Each row is a point. The last column is the point's height on a tilted bowl or saddle (a function of degree 2), plus a little noise. Count its main directions that bend up, bend down and stay straight.

Points:
array([[ 0.31,  0.14, -0.08],
       [ 0.33, -0.31, -0.01],
       [-0.14, -0.11,  0.06],
       [-0.27,  0.81, -0.52],
       [-0.03, -0.04,  0.02],
       [ 0.16,  0.25, -0.16],
       [-0.33,  0.36,  0.03],
       [ 0.27,  0.82, -0.90],
       [ 0.18,  0.01, -0.02],
       [-0.29,  0.04,  0.13]])
Directions: 1 up, 1 down, 0 straight

Points:
array([[ 0.01, -0.08, -0.49, -0.06],
       [ 0.16, -0.22, -0.36,  0.16],
       [-0.36,  0.06, -0.11, -0.20],
       [ 0.33, -0.32, -0.30,  0.29],
       [ 0.61, -0.34,  0.20, -0.06],
       [ 0.17, -0.12, -0.25,  0.17],
       [-0.04, -0.23, -0.11,  0.09],
       [ 0.09, -0.12, -0.35,  0.10],
       [-0.04,  0.72, -0.03,  0.36],
       [-0.03, -0.46, -0.18,  0.18],
       [-0.41, -0.14,  0.28, -0.46],
       [-0.77,  0.06,  0.30, -0.94],
       [-0.11, -0.61,  0.61, -0.63],
       [ 0.46, -0.09, -0.64, -0.07],
       [-0.19,  0.01, -0.33, -0.10],
       [-0.10, -0.12,  0.32, -0.22],
       [ 0.25,  0.65, -0.42,  0.09]])
Directions: 1 up, 2 down, 0 straight

Points, 23 rows:
array([[ 0.07, -0.38,  0.17,  0.27, -0.17],
       [ 0.82, -0.32, -0.36, -0.58, -0.88],
       [-0.22,  0.51,  0.88,  0.06, -0.29],
       [-0.34, -0.10, -0.14, -0.29,  0.03],
       [ 0.08, -0.39,  0.06, -0.44, -0.12],
       [-0.17,  0.15,  0.04,  0.44, -0.02],
       [ 0.02,  0.68,  0.74, -0.02,  0.13],
       [-0.40,  0.07,  0.19,  0.40, -0.11],
       [ 0.13, -0.01, -0.16,  0.25, -0.04],
       [ 0.20,  0.04,  0.04, -0.05, -0.13],
       [-0.20,  0.27,  0.60,  0.43, -0.61],
       [-0.01,  0.17, -0.40,  0.14,  0.40],
       [-0.72, -0.05,  0.26, -0.50, -0.28],
       [ 0.49,  0.45, -0.10, -0.54,  0.37],
       [ 0.30,  0.31,  0.16,  0.24, -0.27],
       [ 0.16, -0.29,  0.25,  0.11, -0.26],
       [ 0.39, -0.56, -0.11,  0.34, -0.30],
       [ 0.39,  0.03,  0.09,  0.02, -0.31],
       [ 0.02, -0.45,  0.35, -0.38,  0.04],
       [-0.55,  0.39,  0.00, -0.10,  0.20],
       [ 0.00, -0.13,  0.24, -0.32, -0.05],
       [ 0.00, -0.03,  0.60,  0.58, -0.74],
       [ 0.05,  0.00, -0.07,  0.13, -0.05]])
Directions: 2 up, 2 down, 0 straight

Points:
array([[-0.02, -0.06,  0.34, -0.70,  0.09,  0.65, -0.08],
       [ 0.41,  0.01, -0.62,  0.27, -0.07, -0.51,  0.33],
       [ 0.20,  0.11, -0.28, -0.16, -0.42, -0.22,  0.06],
       [ 0.17,  0.01,  0.21,  0.04, -0.39,  0.37, -0.08],
       [ 0.48, -0.32,  0.24, -0.14, -0.10,  0.00,  0.26],
       [-0.10, -0.17, -0.41,  0.21,  0.10,  0.06,  0.02],
       [ 0.35,  0.92, -0.05, -0.11,  0.26, -0.57,  0.85],
       [ 0.66, -0.23,  0.09,  0.12, -0.11,  0.08, -0.02],
       [-0.34,  0.83,  0.49,  0.42,  0.82, -0.08, -1.16],
       [ 0.03,  0.78,  0.28,  0.19,  0.17,  0.24, -0.41],
       [ 0.26, -0.15,  0.11, -0.10, -0.72,  0.20, -0.24],
       [-0.28, -0.11,  0.15, -0.61,  0.15,  0.76, -0.29],
       [ 0.12,  0.01,  0.57, -0.30,  0.24,  0.48,  0.14],
       [ 0.06,  0.08, -0.23, -0.47,  0.33,  0.24, -0.31],
       [ 0.33, -0.27, -0.26,  0.37, -0.27, -0.14, -0.34],
       [ 0.14, -0.42,  0.10, -0.27, -0.54, -0.04, -0.15],
       [-0.04,  0.37, -0.26, -0.33, -0.10,  0.23, -0.13],
       [-0.50, -0.13, -0.24, -0.52, -0.23,  0.08, -0.41],
       [-0.26, -0.16,  0.51,  0.43,  0.11,  0.09, -0.36],
       [ 0.23, -0.30,  0.12, -0.49,  0.17, -0.10,  0.03],
       [-0.10,  0.05,  0.14, -0.09,  0.07,  0.03, -0.03],
       [ 0.07, -0.29, -0.71, -0.25, -0.28, -0.14, -0.33],
       [ 0.00,  0.48, -0.28, -0.47, -0.05,  0.56, -0.44],
       [ 0.52,  0.44,  0.15,  0.08,  0.13,  0.27, -0.04],
       [-0.36,  0.92, -0.55, -0.33,  0.17,  0.48, -0.32],
       [ 0.21, -0.26, -0.42, -0.43, -0.02, -0.08, -0.25],
       [ 0.14,  0.10,  0.40,  0.04, -0.30,  0.30,  0.04],
       [-0.67,  0.31,  0.27,  0.34,  0.34,  0.22, -0.47],
       [ 0.04, -0.38, -0.30,  0.22, -0.12, -0.53, -0.19],
       [ 0.11, -0.07, -0.44,  0.06,  0.28, -0.59,  0.35],
       [ 0.34,  0.14, -0.25,  0.10,  0.70, -0.49,  0.23],
       [-0.20,  0.01, -0.10,  0.12,  0.18, -0.61,  0.12],
       [ 0.53, -0.14, -0.53, -0.09,  0.41, -0.07, -0.21],
       [ 0.13,  0.48,  0.33,  0.17,  0.24, -0.15,  0.01],
       [-0.28, -0.09,  0.66, -0.11, -0.52,  0.08, -0.08],
       [-0.16,  0.09, -0.17, -0.12,  0.61,  0.05, -0.21],
       [-0.01,  0.34,  0.14,  0.11,  0.29,  0.63, -0.26],
       [ 0.58,  0.10,  0.07, -0.32, -0.04,  0.04,  0.33]])
Directions: 2 up, 4 down, 0 straight
